Each row of a before or after table is a point. One or more steps were done to the points. Then noise was added and the rows were shuffled. The steps act on how far a point lies along the listed directions, d1 being the first. Name the steps. A step turns or swaps two directions, mirrors them in a line or flattens them onto one, adds a multiple of one to another, or multiplies one. Angles are multiples of 10 degrees, from the lower direction toward the higher: turns from -170 to 170, lines from 10 to 170 but not 90. Use the fewest steps. Two steps may share a direction if one is a turn and the other turns, adds or multiplies; they go together, in the order done. Otherwise the lowest direction goes first.

Directions:
(1): | -23 | -30 |
(2): |  30 | -23 |
Before (13 x 2):
| -14 |   5 |
| -34 |  25 |
| -49 | -12 |
| -22 |   5 |
|  39 |   0 |
| -43 |  -5 |
|  56 | -22 |
| -51 |  11 |
|  26 |  20 |
|  21 |   6 |
| -11 |   3 |
| -28 |   7 |
|   6 |  -3 |
After (13 x 2):
| -16 | -28 |
|  10 |   2 |
|  29 |   4 |
|  22 |   3 |
|  -4 |  -1 |
| -19 | -14 |
|  53 |   7 |
|  37 |  18 |
|  42 | -11 |
|  16 |  -3 |
| -60 |   0 |
| -37 | -11 |
|  44 |  29 |
Steps: turn d1 and d2 by -160 degrees

Directions:
(1): | -16 | -14 | -26 | -42 |
(2): |  39 | -35 | -10 |   3 |
(3): | -32 | -38 |  13 |  16 |
Before:
|  -7 |  -4 |  15 |  58 |
| -11 | -38 |   5 |  31 |
|  28 |  -4 | -43 | -57 |
| -22 |  -9 |   8 |  30 |
|  51 | -12 | -37 | -60 |
|  47 |  -6 | -43 | -45 |
|  -1 |  -5 |  25 |  49 |
|   3 |   8 |  16 |  36 |
| -14 |  21 |  20 |  17 |
|  35 |  12 |   8 |  28 |
After (10 x 4):
|   3 |  -2 |   2 |  18 |
|  14 |  53 | -23 | -30 |
|  13 | -18 |   8 |  24 |
|  30 | -31 | -13 |  15 |
|   5 |  39 | -18 | -36 |
|  22 |  56 | -13 | -44 |
| -21 |  -8 |  16 |  16 |
|   7 | -17 |  -6 |  34 |
|   0 | -26 |  -4 |  19 |
|  14 |  26 |   2 |   9 |
Steps: multiply d1 by 0.4; turn d2 and d3 by -60 degrees
